Each row is a point. Each copy is the shape, with its points in the same order, stretched, turned, moved and blurred by noise. Some copies are also mirrored. Which?
(in the rows, 128 means zero)

Shape (8 x 3):
[[124 122 123]
 [ 92 139 133]
 [140 180 148]
 [117  70  51]
 [133 144 164]
 [111 137 107]
 [121 136 121]
 [175 154 156]]
Copy 1 (8 x 3):
[[121 123 130]
 [102 155 138]
 [ 82 141  77]
 [209 122 159]
 [ 74 118 112]
 [131 149 123]
 [118 133 119]
 [ 88  98  73]]
Copy 1 is: mirrored
Copy 2 (8 x 3):
[[119 122 130]
 [110 117 171]
 [151 161 160]
 [ 56 114  65]
 [153 129 156]
 [ 99 134 138]
 [114 130 143]
 [167 162 128]]
Copy 2 is: only turned

Shape (10 x 4):
[[133 143 125  77]
 [157 111 112  96]
 [ 90  94 123 141]
 [160 163 173 109]
 [152 170 103 150]
 [138 126 143 111]
 [107 103 155 112]
 [179 100 109 163]
 [134 119 144 142]
 [144 177 172 156]]
Copy 1 (10 x 4):
[[171 103 167 157]
 [186 120 130 125]
 [129  77  97 145]
 [138 118 212 122]
 [122 167 133 160]
 [156 106 161 132]
 [138  69 147 128]
 [144 146  97  90]
 [127 112 140 123]
 [ 88 138 184 133]]
Copy 1 is: mirrored
Copy 2 (10 x 4):
[[100 128  92  92]
 [105 159  87 138]
 [129 107 138 180]
 [134 164 127  67]
 [186 121  93 110]
 [124 155 128 119]
 [103 138 156 139]
 [174 187 115 178]
 [152 154 148 140]
 [188 150 157  78]]
Copy 2 is: mirrored

Shape (9 x 6):
[[133 154 113  96  95 164]
 [ 75 107 121 142 117  94]
 [ 93 138 106 147 145  90]
 [131 131 109 125 120 170]
 [104 113 186 161 115  80]
 [160 131  89 114 108 106]
 [160 112 188 103 198 110]
 [ 93 156 111 160 103 121]
 [131 112 119 140 103 146]]
Copy 1 (9 x 6):
[[ 72 113  96  82 159 116]
 [ 87 130 119 174  92 124]
 [111 123 111 139  81 166]
 [104 103  84 114 154 120]
 [128 177 162 171 115 120]
 [118  99 122  82  98 101]
 [168  87 212 161 164 145]
 [ 94 161  76 115 105 141]
 [116 123  95 135 138  92]]
Copy 1 is: mirrored
Copy 2 (9 x 6):
[[121 127  47 155 135 114]
 [ 93 146 123  73 123 161]
 [106 177 144  96 137 157]
 [155 120  74 140 147 134]
 [ 66  94 175 103 109 161]
 [129 154 104 130  97  99]
 [121  94 189 148 194  82]
 [103 153 108 116 115 178]
 [141 106  94 123 116 139]]
Copy 2 is: mirrored
Copy 3 (9 x 6):
[[152 160 141 118  95 162]
 [ 79 112 102 132 102  96]
 [116  87 101 150  97 105]
 [141 148 136 139 132 157]
 [108 128 140 157 103  56]
 [161 144  77 124 107 113]
 [198  93 168 117 167  79]
 [112 127 131 168  80 135]
 [132 169 123 148 126 129]]
Copy 3 is: mirrored
Copy 4 (9 x 6):
[[103 163 139 113  95 166]
 [118 122 101 181 118 103]
 [117 146 118 171 152  99]
 [121 149 115 115 117 167]
 [119  68 155 173 125  95]
 [162 169 149 139  97 123]
 [148  92 148  58 153  71]
 [ 98 149 128 182 137 145]
 [136 126 123 141 107 157]]
Copy 4 is: only turned

Shape (12 x 8):
[[176 164 133 143 182 133 135 112]
 [162 152 139 135 128  97 119  89]
 [106 123  94  81 148  80 105 135]
 [159 156 103 130 141 160  84 102]
 [129 156 143 128 162 147 107  86]
 [164 146 166  92 125 126 161 110]
 [140 147 107 123 100 119 157 128]
 [146  76 111  77  90  81 136 137]
 [140 143 120 150 159 172 105 123]
 [117 115 133 114  55  89 145 145]
 [130 119 100  98  79 114 170 101]
 [124  65 115 109  95  84 178 116]]
Copy 1 (12 x 8):
[[141 120 151 145 179 172 120 120]
 [166 119 133 142 157 130 111 121]
 [100 133 119 138 156  94 116 105]
 [140 159 146 156 148 156  93 125]
 [146 121 145 171 142 153 109 104]
 [141  91  94 120 133 158 122 126]
 [145 134 102 124 134 134 153 134]
 [109 105  80 114 128  84 119 166]
 [127 142 159 155 134 160 114 135]
 [144 120  90 106  99  88 146 148]
 [142 126  62 143 120 121 151 143]
 [122  93  72 138 124  92 158 168]]
Copy 1 is: only turned
Copy 2 (12 x 8):
[[215 105 113 146 107 117  73  87]
 [155  85 135 136  99  80 117  73]
 [141  71 104  89 147  87 140 166]
 [170 139  74 106  97 102  95  97]
 [172 133 132 111 107  84  83 108]
 [199 122 152 131 137  91 157  53]
 [141 124 107 159 146 118 157  82]
 [121  64 130  89 153 106 197  85]
 [176 147  99 118 102 136  82 113]
 [ 95 103 143 142 131 113 206  94]
 [111 118 127 134 177  98 175  58]
 [ 97  66 167 114 177 122 173  67]]
Copy 2 is: only turned

Shape (11 x 8):
[[124 135  80  98 182 104  80 128]
 [159 128 150 167 123 101 102 135]
 [118 126 161 114  90 151 117 107]
 [148 174 179 114  91 133 148 123]
 [133 112  96  97 107 113 100 183]
 [115  98 129 145 146 161 112 145]
 [116 124 101 151 123 165 155 131]
 [101 121 133 168 142  43 170 121]
 [153 125 154 100 108 109 126  81]
 [125 114 138 120 158 143 157 115]
 [ 95  89 110 104 112 158  75 152]]
Copy 1 (11 x 8):
[[161  35 161 141 169  89  87  95]
 [159 115 148 164 151  91 172 140]
 [116 138  94 138 100 119 154 113]
 [137 149 131 108  79 129 187 134]
 [106  49 140 109 155  62 135 150]
 [113 119 140 162 131  99  89 156]
 [136 116  93 153 113 127  86 167]
 [143 132 103 125 204 185 140 158]
 [120 104 118 150 127 148 175  92]
 [112 120 140 144 122 163 103 134]
 [ 94  87 115 140 134  61 101 120]]
Copy 1 is: only turned
Copy 2 (11 x 8):
[[132 103 172  87 117 115 114 101]
 [145 122 100 110 123  71 133 146]
 [153 132 104 146 105 130 143 113]
 [139 172 116 135  93 134 160 179]
 [116  81 107  80 141 166 113 106]
 [140 118 114 155 166  91  96 101]
 [103 128 121 166 179 114 130 113]
 [106  71 132 180 125  91 142 232]
 [168 131 138 127 100 130 184 144]
 [143 140 154 172 158 111 135 156]
 [141  86  98 120 137 141  89  46]]
Copy 2 is: only turned
Copy 3 (11 x 8):
[[ 91 135  82 142 162 136 150 131]
 [144 106 139 114 140  90  96 155]
 [106 105 137  64 109 114 131 106]
 [135 119 135  60 100 149  88 129]
 [ 80 161 137 126 130  88 174 189]
 [115 142 150  89 171  94 147 110]
 [151 158 142 108 132  98 153  89]
 [131 155 141 203 127 106  47 107]
 [117  72 128 105  97 144 111 109]
 [138 123 144 115 145 154 126  79]
 [ 65 134 138  88 157  75 186 135]]
Copy 3 is: mirrored

Shape (12 x 9):
[[119 157  95 148 109 145 127 113 141]
 [ 96 128 176 131 108 106 123  96 113]
 [120 104  91  94 131 109 140 100 140]
 [107 116 163 118 143 170 151  62 167]
 [136 179 106  95 208 104 115 142 141]
 [141 173 141 110 167 173  89 131 132]
 [157 173 178  76 164 136 133 135 152]
 [107 151 115 112 134 121  99 120 171]
 [168 146 149 122 105  68 106  81 125]
 [128 119 179 174 159 146 146 145 137]
 [157 208 101 100 143 120 100 135 129]
 [188  96 123 149 114 146 129 118 142]]
Copy 1 (12 x 9):
[[107  90 147 149 141 147  97 127 116]
 [116 109 151 130 165  98 161  87 152]
 [116 111  96 106 116 120 142  93 170]
 [ 94 125  86 147 197  90 120 112 148]
 [122 177 145  74  99  84  93  70 138]
 [151 146 134  89 177 111  84 137 129]
 [128 183 117  70 151  97 152  93 104]
 [ 99 100 143 103 119  97 115 123 132]
 [141  85 152 115 114 109 159  59 103]
 [132 179 132 178 165  91 135 137 111]
 [130 125 171  66 122 138 101  96 106]
 [173 113  85 164 138 141 136 147  98]]
Copy 1 is: mirrored
Copy 2 (12 x 9):
[[105 157 103 105 143 122  86 122 146]
 [157 175 150 138 133 137 142 103  92]
 [ 86 114 116 124 114 123 101 118  80]
 [ 88 145 170 142 151 149 149  65 114]
 [100 114 100 163 156 173 132 184 136]
 [127 124 130 164 185 136 108 144 161]
 [135  99 158 147 155 179 141 148 152]
 [ 94 146 140 144 132 148  81 145 128]
 [163 146  92 150 100 171 115 107 108]
 [129 172 151 159 126 121 207 115 176]
 [133 116  90 129 167 168  70 168 155]
 [125 121 105 140  97 103 129  90 160]]
Copy 2 is: mirrored
Copy 3 (12 x 9):
[[121 115  96 100 133 128 121  88  84]
 [106 108 115 112 121  72 135 161 147]
 [138 109 172 137 104 120 140 144  77]
 [149  47  94 122  88  62  79  93 119]
 [161 149 198 140 178 129  99  94 129]
 [159 131 127 109 138 118  49  98 143]
 [145 144 171  97 101 100  65  82 177]
 [171 125 138  89 128  86 115 106  96]
 [ 98 182 133 141  77  75 115 136 105]
 [142 112  92 139 140 125 139  95 200]
 [116 189 157  94 143 126  71  96 108]
 [133 144  96 158  74 151 111 115 115]]
Copy 3 is: only turned
